Each row of a before or after table is a point. One or more steps were done to the points. Then noise was added and the rows were shuffled. The steps act on columns, c1 being the first. What was done? A step turns or swaps two columns, mirrors them in a line or flattens them onto one, adds a multiple of one to another, or multiplies or shifts one. Angles are multiples of 10 degrees, from the lower column toward the higher: turns from -170 to 170, lines from 10 to 170 but not 90. Use the fewest steps. Two steps may share a column if one is a turn and the other turns, adds or multiplies; they go together, in the order done. Otherwise the lowest column goes first.
In the rows, 128 means zero.

Before:
[[110 145 139]
 [169 131 152]
 [183 155 124]
 [ 90 118  98]
 [165 118 147]
 [133  68 139]
 [121  91 110]
 [174 102  87]
 [110  68  93]
 [179 110 134]]
After, 10 rows:
[[ 79 133 117]
 [140 134 146]
 [180 125 128]
 [ 88 124 119]
 [121 103 133]
 [120 117  64]
 [165 103 117]
 [144 117 118]
 [ 87 136  95]
 [ 85 121  99]]
Steps: mirror c1 and c3 in the line at 110 degrees; multiply c2 by 0.4

Before, 11 rows:
[[109 113 110 119 137 167 144  99 113]
 [ 83 141 158 123 171 143 123  76 137]
 [176  95 153 115 123 132 130 137 189]
 [107 150 113 117 110 134 135 146  99]
 [123 116 126 123 189 158 126 155  98]
 [121 184 112 163 139 133 162  73  86]
 [ 85 117 150 166  88 145  96  88 131]
 [128 105 156 134 116 148 167 139 143]
 [115 115 162 118 159 127 158  32  93]
 [111  84 108 140  87 145 180 119 144]
 [155 170 141 134  89 177 128 158 135]]
After:
[[144 122 156 131 120 131 168 161 121]
 [106 164 160 115 158  40 155 113 158]
 [107 106 130 123 189 145 128 165 148]
 [113 105 110 113 114 140 135 124 165]
 [118  62 140 136  90 143 126 131 102]
 [155 147 156 114 117 135 131 157  54]
 [ 97 101 109 161 139  76 163  74 155]
 [161 125 155 118 172  81 122 114 160]
 [126 116 107 114 136  94 144 152 155]
 [159 148 107 140  93 115 181 170 138]
 [148 133 152 166  88  81  95 142 162]]
Steps: turn c1 and c9 by -120 degrees; turn c6 and c8 by -110 degrees; turn c2 and c8 by -130 degrees

Before, 13 rows:
[[ 83 134 121 165 136 118 134 140 122  97 104 116 129 124 122 122 116 144]
 [107 129 128 137 126 144 116 121 147 104 145 122 112 128 133 151 122 136]
 [128 129 158 105 150 140 117 117 106 120 114 119 146 127 132 140 133 142]
 [113 141 134 134 144 111 119 126 110 124 161 157 133 149 148 141 123 128]
 [122 135 105 130 152 100 109 128 121 122 120 112 125 152 134 130 143 130]
 [110 138 133 128 147 101 153 135 146 140 112 132 144 119 119 124 114 150]
 [137 120 148 124 119 143 143 136 123 102 148 123 143 117 137 142 122 137]
 [118  98 120 147 132 131 132 121 111 142 119 129 115 141 131 146 140 134]
 [115 135 108 132 131 123 118 128 143 123 117 150 135 127  99 137 115 120]
 [143 135 112 124 139 154 119 136 127 159 121 152 155  97 136 104 136 130]
 [107 132 135 105 129 154 100 130 104 138 135 127 130 151 100 102 128 169]
 [113 145 151 123 139 143 140 121 112 136 139 112 130 133 145 157 130 124]
 [136 126 119 138 155 117 115 107 123 114 137 116 142 126 124 145 144 122]]
After:
[[142 132 103 135 129 153 116 130 163 138 135 126 130 150  95 121 127 248]
 [125 135 130 104 152 101 110 129 130 122 120 111 125 153 122 130 143 149]
 [109 141 133 135 144 112 121 126 127 125 162 156 133 149 122 102 123 135]
 [142 126 139 119 155 118 114 108 115 114 136 116 141 126 129 123 143 125]
 [147 135 133 108 132 125 116 128 113 124 117 150 135 127 102 130 114 118]
 [132 138 128 133 147 101 160 134 124 140 112 132 144 120 105 140 114 159]
 [121  98 148 122 132 130 134 121 122 141 119 129 114 141 120 111 141 137]
 [131 136 124 112 139 154 120 137 148 159 120 153 154  95 143 144 137 140]
 [122 121 123 146 119 143 144 137 118 102 146 123 143 117 141 114 122 137]
 [110 146 124 151 140 143 138 121 110 136 138 110 129 133 123 101 130 109]
 [113 135 166 121 136 118 139 140 136  97 104 116 129 124  85 120 116 160]
 [131 130 105 158 151 141 123 117 129 120 115 119 147 127 127 105 133 171]
 [113 129 137 129 124 145 118 121  99 104 146 123 111 128 112 130 122 156]]
Steps: add -0.3 times c5 to c15; turn c1 and c15 by 60 degrees; swap c3 and c4; turn c7 and c18 by -20 degrees; multiply c18 by 2.5; turn c9 and c16 by 120 degrees; add 0.5 times c17 to c16

Before:
[[100  97 141 128 100  95  87 160 142 129  85 180 150 139 104 102 145  87
  155 140 169 105  94  96 156 122 115 181 111  76 132 170]
 [147 111  82  86 113 140 157 118 177 160 109 186 127 105 104 162 171  87
  142 125 123 131 113  97  98 107 107 167 169 145 133  92]
 [ 96 150  99 165 140 138 120 154 149 137  67 121 120 100 131 122 148 134
  120 150 169 131  71 101 177 170 105 146  99 127 104 164]
 [ 97 148 109 138 117 110 102 138 120 145 119 148 118 137 120 101 106  87
  126 160 129 117 154 138 107 126 156 127 101 140 167 131]
 [ 86 174 155 103 142  91 103 120 165 163 127 153 122 101 157 109 124 152
  114  93 117  88 100 180 165 104 150 129 107 129 143 102]
 [ 89 136 164 164 100 155  84 125 127 148  75 146  96 104 125  99 108 101
   82 120 159 117 139 104  92 139 123 161 131 136 112 147]
 [152 173 145 135 105  76  93 184 126  94  59 127 127 149 131 160 111  73
  122 182 135 117 142 107 133 118 141 109 169  78 119 169]
 [ 95  97 162 159 140 140 126 173 174 135 109 140 108 144 154  92 100 145
  142 173 105  96 126  94 162 151  70 128 162 115 138  97]
 [173 148 103  95 132 154 140 133 108 166 129 177 129 110 129 132  83  66
   82  98 108 108 145 146 162 115  92 129 116 151 158  87]
 [104 161 155 131 126 113 121 184 178 171 119 119 106  94 106 100 153 147
  143 103 178 164 141 114 169 158 153 171 157 153 107 162]
 [167 140 133 151 107 166 103 124 129 100 114 169 122 138  88  91 121 140
  153 105 110 160  74  96 131 124  96 158 122 148 123  88]
 [137 128 131  77 168 102 150 108 117  98 103 176 122 107 141 182 113 152
   83  92 153 136  67 159 117 137 149 122 136  95 175  94]]
After, 12 rows:
[[166 143 137 147 104 113 104  47 132 102 116 169 121 140  90  90 123 143
  143 158 113 157  71  97 131 124  95 161 124 147 163  89]
 [152 174 143 133 104 168  91 205 122  94  63 126 129 141 130 165 128  73
  138  75 130 120 145 109 133 114 139 107 167  75  75 170]
 [102  95 142 127 100 136  86 112 142 124  83 182 151 141  99 103 139  90
  159 122 170 107  94  98 155 121 113 179 113  74  96 173]
 [ 87 174 156  99 145 126 100  76 167 167 126 152 120 100 156 111 125 154
  103 159 119  88  99 179 168 109 152 130 106 127  86 103]
 [153 108  82  86 117 111 154  96 178 161 107 186 128 104 102 162 126  90
  140 137 132 132 110  96  99 106 109 168 168 142 141  90]
 [ 98 150 113 140 115  78  98 175 121 144 118 151 116 138 118  96 127  83
  136 101 124 115 154 140 105 123 154 129 101 143  94 132]
 [ 96  96 163 162 138 106 123 167 174 136 105 142 104 144 154  97 124 144
  155  92 103  99 124  96 163 153  68 128 162 114 133  93]
 [ 96 149 100 168 141 157 117  67 150 135  67 123 122 101 131 120 136 138
  134 106 169 128  73 102 181 169 107 146 102 126 146 166]
 [173 145 102  97 132  70 141 160 109 166 133 176 132 107 124 134 125  66
   78 145 103 105 142 146 166 117  90 127 115 150 140  86]
 [136 126 132  80 167  72 152  19 121  97 104 179 123 107 144 182 134 154
   71 146 149 137  67 159 118 142 150 125 133  96  86  97]
 [ 84 137 165 164  98 137  81 137 126 149  73 146  94 106 126 102 134  97
   84 120 154 114 135 101  98 139 125 161 133 132 157 147]
 [107 163 158 131 130 168 121 205 173 168 119 114 108  94 106 102 135 148
  134 155 181 164 142 115 170 158 153 167 159 155 119 162]]
Steps: turn c6 and c31 by 110 degrees; multiply c6 by 1.6; add 1.5 times c23 to c8; flatten c17 and c21 onto the line at 80 degrees; mirror c19 and c20 in the line at 10 degrees

Before (12 x 64):
[[110 149 170 151  89  81 159 133 144 127 103 106  92 156 145 147 127  86
  101  90 143 146 107 158 137 108 167 128 109 153 111 178 110 116 159 119
   78 103 121 109 161 156 138 107 112 138 133  93  82  91 125 114 128 107
  173 166 168  95 133 132 100 162 118 132]
 [ 82 160 137 127 128  89 132  99 105 141 144 141 150 128  88  91  96 112
   95  88 110 161 147 119 160 123 138 100 107 159 136 140 163 145 101 155
  114 121 155  93  87 115 148 106 178 136  99 134 101 101 115 174 101 128
   93 148 162  99  95  98 129  85 159 168]
 [138 115 163 154 137  89 148 143 146 144 149 122  92 153 129 126 149 144
  143  99 141  86 101 137 171 140 113 131 146 111 155  95 180  96  98  85
  137 108 156 167 140 154 176 165 134 103  97 138 121  65 112 127 140 104
  113  86 166  95 143  96  80 165 122 145]
 [131 194 115  96 162 138 144 101 155  60  90 139 141 152  87  67 147 106
  102 172 144 161 103 143 114 142 144 101  97 108 132 153 148 144 156 122
   84  95 142 120 141 139 108 143 104 147 137 161 101 111 140 147  82 136
  110 159 111 159 145 134 101 166 121 141]
 [124 163 131 126  85 131  98 131 141 121 107 159 109 121 148  66 104 163
  140 157 122 136 134 103 124  77 115 119  98 147 150 159 151  79 150 122
   97 120 140 135 137 135 103 144 143 123 168 122 155 111  93 102  84 122
  159  99  96 146 105 142 145  84  91 160]
 [161 163 129 127 137 142 151 119 136 103 146 102 131 156 132 147 135 150
  162 116 101 117 151 120 151 142 179 108 102 187 155 135 155 130 133  83
  117 133 165 107 115 144 171 154 158  92 149 119  95 114  93 170 156 129
  170 157 122 111 121  99 143 166 107 114]
 [160 140 132 125 120 141  95  97  97  78 106  74 129 129 150  99 165  95
  151 123 130 136 147 137 176  84 170 173 140 112 170 118 117 145 144 151
   68 138 173  95  90 131 125  84 114  83 123 136 142 117 171  93 131 168
   98 151 125 145 147 104 100 144 129 173]
 [141 168 152  76  90  78 110 156  76 139 162 129 128  94  76 102 123 116
  122 167 155 141 157 169 143 142 123 166  93 160 147 128 111 111  84  85
  138  96 110 140 102 117 162 149  91 153 130 111 159 140 158 105 115 122
  104 102 152 130  91 155  90  98  71 167]
 [126 191 138 151 157  74 144  91 119  84 103 118 152 136  94 114 161 160
  100  95 105 111 182 160 114 144 158 176 111 131 129 166 137 157 153 111
   99 154 151 122 100 110 115  90 119 104 138  82 114 146 120 175 122 134
  123 159 163 123 133 147 144 104 145 128]
 [ 81 110 129 132 144 113 165 127  77 126 159 160 104  90 128  90 115  99
  105 103 116 144 111 117 140 144  95 129 157 120 168 141 155  82 119 116
  127 113 155 161 152  96 120 115 134 156  94 132 107 106 163 166 147 172
  100  98 128 122 158 127  93 108 146 148]
 [103 132 196 114 102 140 106 105  79 140  95 100 149 130  81 139  99 155
  123 144 163 122 136 150 136 116 143 116 130 115  88 146 120  73 158 131
  122 109 142 150 136  82 136 134 106  87 164  85 101 146 143 143  92 126
  141 105 129 168 133 131 161 162 142 166]
 [151 113 123 101 172 133 137 107 138 106 141 127 107 118 154 145  86 148
  159 141 137  93  95 149 136  64 172 113 140 175 101 155 179 128 119 115
   79 169 177 146 150  93 184 138 141 125 141 102 159 148 123 105 148 146
   89 114  84 132 128 158 118 114 125 138]]
After (12 x 64):
[[122 166 128 127  85 127  98 128 142 120 110 157 109 120 147  69 101 160
  141 161 122 134 140 105 120  78 114 117  94 150 161 159 108  80 148 126
   95 121 138 135 133 133 102 141 140 124 166 132 156 109  94 120  75 169
  165 102  94 145 106 141 146  85  92 159]
 [136 196 116  97 161 143 145  98 153  60  93 140 143 155  86  64 151 104
  107 169 145 158 103 143 132 144 143 104  93 111 146 148 103 144 165 121
   82  94 142 118 145 142 107 143 103 145 134 130 103 109 137 136 107 172
  108 157 106 160 144 136 101 163 121 139]
 [ 78 162 134 130 127  86 128 101 101 141 145 138 150 127  86  95  94 114
   90  86 114 160 153 119  83 119 143  98 104 164 141 140 115 145 103 156
  115 126 154  94  87 109 151 107 181 137  98 124 100  96 114 144 105 156
   95 148 165  94  97  99 128  89 162 167]
 [105 128 197 110 104 141 106 106  78 137  95 104 149 133  80 135  94 152
  121 143 163 120 135 149 127 117 145 116 130 115  84 151 141  74 151 133
  121 109 141 151 141  64 134 135 104  88 163 133 101 144 143 133  92 163
  142 108 130 168 132 132 157 161 144 165]
 [157 161 131 124 137 140 153 119 130 102 149 102 132 153 127 146 140 156
  160 116  98 115 150 118  97 136 180 108 103 190 156 137 113 127 131  82
  119 133 164 107 114 148 177 155 160  92 143 127  93 112  94 145 153 104
  170 154 118 111 122  96 144 166 110 118]
 [121 193 137 153 153  75 143  89 115  84 105 119 152 134  94 111 162 158
   99  96 107 114 183 157 139 146 155 175 111 132 134 165 116 160 142 107
  101 151 150 121 101 106 115  94 120 101 140 134 113 146 117 153 139 139
  121 157 166 124 132 145 144 102 148 126]
 [158 138 132 122 120 140  95 100  95  76 109  72 129 136 150  95 160  98
  152 122 128 136 150 133  94  86 169 169 139 113 153 117 165 141 146 149
   70 137 173  95  91 135 127  83 114  83 122 130 142 117 171 112 226 140
   96 151 128 145 143 106  98 144 129 172]
 [145 168 150  82  88  77 112 157  73 139 163 129 124  96  73  99 123 118
  126 165 156 142 158 175 123 143 123 167  91 158 136 132 149 114  85  82
  139 100 110 141 105 114 160 149  89 151 133 123 157 137 155 123 107 137
  102 102 153 128  95 153  90  94  70 169]
 [ 83 114 131 131 141 114 166 127  72 126 158 160 106  89 132  92 114 101
  102 103 118 142 116 120 104 142  96 127 157 123 175 142 108  78 120 115
  127 113 154 163 151  88 123 112 133 155  92 129 109 105 162 142 247 123
  105  98 130 123 156 132  93 111 145 146]
 [135 116 161 152 135  90 148 144 149 145 151 120  91 151 126 126 150 145
  142  98 140  81 103 136  66 141 113 129 149 107 169  99 105  98  98  90
  135 109 156 169 143 164 174 168 134  96  99 121 121  67 115 120  82 106
  109  86 162  93 141  91  81 167 120 149]
 [107 150 172 152  88  84 156 134 143 123 100 107  93 156 145 147 125  86
   99  89 145 144 108 156 128 110 167 130 112 152 102 180 148 110 158 120
   78 102 119 106 159 160 141 102 113 137 135 132  81  88 127 120  77 122
  173 160 166 100 132 130 103 163 117 124]
 [149 112 125 104 175 134 138 103 137 106 144 125 108 117 160 148  84 150
  161 137 141  94  97 148  97  64 173 114 141 175 119 158  86 126 114 116
   77 169 179 147 145  84 190 137 148 124 135 125 157 147 124 118 187 113
   89 116  86 132 131 154 114 112 122 141]]
Steps: turn c25 and c33 by 150 degrees; add -0.5 times c33 to c31; flatten c35 and c48 onto the line at 10 degrees; multiply c42 by 1.3; multiply c52 by 0.4; turn c53 and c54 by -70 degrees; multiply c53 by 2.5
